Each wall is flat, endless, passes through zero and stands at right angles to its row. A trip goes straight from one point to another. List the walls that it crosses, first one first.

Walls:
(1): [-15  13  -3]
(2): [ -5  -9 -32]
(3): [23 21 14]
Trips:
[ 17 -14  27] to [-12   5   5] -> 1, 3
[-17  14  -3] to [ 12 -52  28] -> 2, 1
[-8  5  9] to [-39  10  13] -> 3
[32  8 29] to [-20 -44 -14] -> 3, 2
[ 1 42 -3] to [16 40 22] -> none
[-20  23  -5] to [20 38 -1] -> 3, 2
[-37 -20   3] to [-25 -45  33] -> 2, 1
[ 2  1 10] to [12  1 60] -> none

Walls:
(1): [-38 -13   0  -6  29 -33]
(2): [ 31   0 -24   8  14  15]
(3): [  5   3  -3 -10 -16  14]
(4): [-28 -25  12   9 -24  39]
(5): [-26 -26  -4 -29   3  10]
(6): [23  2 -5 20 18 -4]
(7): [25 10 13 26 14 -9]
Trips:
[-30   8 -16 -10   0  15] to [  2  22   7 -21  -6 -35] -> 4, 3, 5, 7
[  7  16  -8   8 -23   7] to [-16 -31  22  20 -50  26] -> 7, 2, 5
[-16  -6  20 -39 -25   9] to [  2 -24  32   0 -11   3] -> 7
[ 26  12  51 -14   9  45] to [  1   3  -2   9   5 -23] -> 4, 3, 2, 1

Walls:
(1): [ 21   8 -18  -5   9  11   0  18   5]
(2): [-11 -15  -5 -10  -9 -15 -19 -12   1]
(3): [-10  10 -40  15  -3   7  -4 -13   2]
(4): [ -3 -13  -8 -25  15 -14 -23  36  32]
(5): [-19  -7  11  60  12  27  24  -2  14]
(6): [  4  40 -30 -24  12  22 -25 -18  14]
(7): [  0  -2  29  17 -13  -6   4  14  -5]
(8): [ 15   1 -10 -10 -26  -6   9  13  -9]
(9): [-11  -5 -15 -15  -2   0 -35  -6 -13]
(10): [ 44 -30  43   8  -9  -1  12 -16 -13]
Trips:
[-12   2  -2 -44  -6  21 -10   1  -8] to [ -9   5 -18   1   3   7  13  10   4] -> 3, 2, 5, 9
[ 32 -10  -4 -10 -23 -18  -3  -8  17] to [  4  -2  -5  -6  23 -21 -12  25  -2] -> 9, 10, 8
[  1  -4 -25  -2  17 -19 -16  -4  -7] to [-17 -10  -7 -12  -6 -12  12  -3  -5] -> 1, 8, 6
[  5  26 -25 -19   5  -6  20 -15   5] to [ 29   4 -13 -20  10 -38  13  -8  -7] -> 4, 2, 10, 3
[ 16 -12 -29 -22  -6  14   3  -7   1] to [ 13   5 -18   3  16   2 -23   0  14] -> 8

Walls:
(1): [ -2   3 -26  -5  -7 -16 -18  23  25 -23  -7  12]
(2): [  8 -17  -9 -16  15  21  21 -27   8  26   0 -27]
(3): [ 41  -2 -12 -42  -7 -10  35  -2   5 -15 -20  34]
(4): [ 19   5 -13   6   3 -24  -6 -10  -5   6 -24 -39]
(5): [ -7   2   4  -7  13  17 -12  21 -25  -8  13  -1]
(6): [ 14 -12  14 -11  -1 -13  -7  -3  -7  21 -33  -1]
(7): [ 38  28  17 -20 -12  20 -16  -2  25  -3  -5  -7]
(8): [ -5 -21   0  33 -15 -18  -1 -12  52  -4   9  36]
Trips:
[ -4  16   6  11  10  27  -4  -7  13 -20   7   8] to [  4   2  27  14 -60  37  17  24  -1  -8  11 -21] -> 1, 8
[ -8 -12  -4 -16 -27   1  -2  23   7  21  28   6] to [-14 -15  12  -5  32 -12   5 -20  25  19   0 -12] -> 2, 5, 1, 6, 4
[-11  18  38 -11  52  10  -5 -30 -10   4  -9   9] to [-23  23   1  37  28  15  -4   2 -39  26  33  18] -> 7, 6, 2

Walls:
(1): [-14  -5 -15  14 -45  12  22  19  37 -20 -45   4   2  25 -18   5   2   5
 -29  -8]
(2): [-33  -6 -21  37 -10  19 -16 -10  24 -25 -48 -41 -22   0   9 -28 -10  21
 -15 -33]
(3): [-27 -20  40 -45  17   8 -45  25  -4  -2 -20 -19  -3  20  -3 -39   6   4
   2  -3]
(4): [ 22 -17 -25  -7  26 -34   1  17  44  41  -4  -4 -19   5  49 -30  30  21
  14 -11]
(5): [ 23 -12  15  24  10  -7   5   4  32  21  28   6  20  20  15   1 -16 -22
 -10  15]
(6): [ 27 -45  17   0   3  17  27  13  13 -14   5 -30 -10  27   8  -4 -19  -1
  -3 -24]
(7): [-15   7  -3  -6  60   3 -20  13   9 -37  26 -23 -19   5  -8  -2  -2  14
  16  27]
(8): [ 14  29  -4 -29 -13  21  21  14  27  11 -18  39   7  -6  -7  10  -4  22
  -8  -8]
(9): [ 14  15 -22 -20   5  -4 -55  -4  39  21 -28   2 -18  -9  -7   9 -20  -8
  22  11]
Trips:
[ -6  17  12   0   2 -46  -4   3  28  -5  -6  24 -15  -5   9   0 -23   5
  -9  26] to [ -6  -1 -14  28  -3  -2  24   7 -25 -22   3 -24  31  -4  15 -17 -24  -7
  17   9] -> 8, 2, 9, 4, 1, 6
[-10   8  12  16  -7 -20  -8  25  28  -5   4 -39   7   3 -13  -1  18 -10
  17   4] to [ 12  -9   0  -4 -24   0  -7   6   3   8   0   2  -2  31   4 -16   7   9
   4  18] -> 7, 2, 8
[-10  13  48 -20  -8  32  18   4   7   6   4   1 -24   8  16  15 -51   5
  10   8] to [ 46 -16  -8  -9  -4  32 -39   9  -4  17 -14  20  31  -8  26 -30  -3  -4
 -40 -22] -> 7, 4, 2, 1
[ -1 -14   1  17  -8  22  44  -4 -17  -4  -1 -15  36 -25  47 -10  43  24
  -8  11] to [ -7  18  22   1 -38  20   9  23  -9 -16  -7 -27  -4  -6  10   5  -6  40
  -2   8] -> 8, 4, 3
[ -7  21  -1  -1 -12  -4  16  35 -13   9 -20   8  15  -6  -6 -10  37  43
  32  -2] to [  4 -32   4 -28  -2 -20   9  27  -2 -37  -2   8   8  26  33  -6   3 -23
   9  28] -> 7, 6, 8, 5
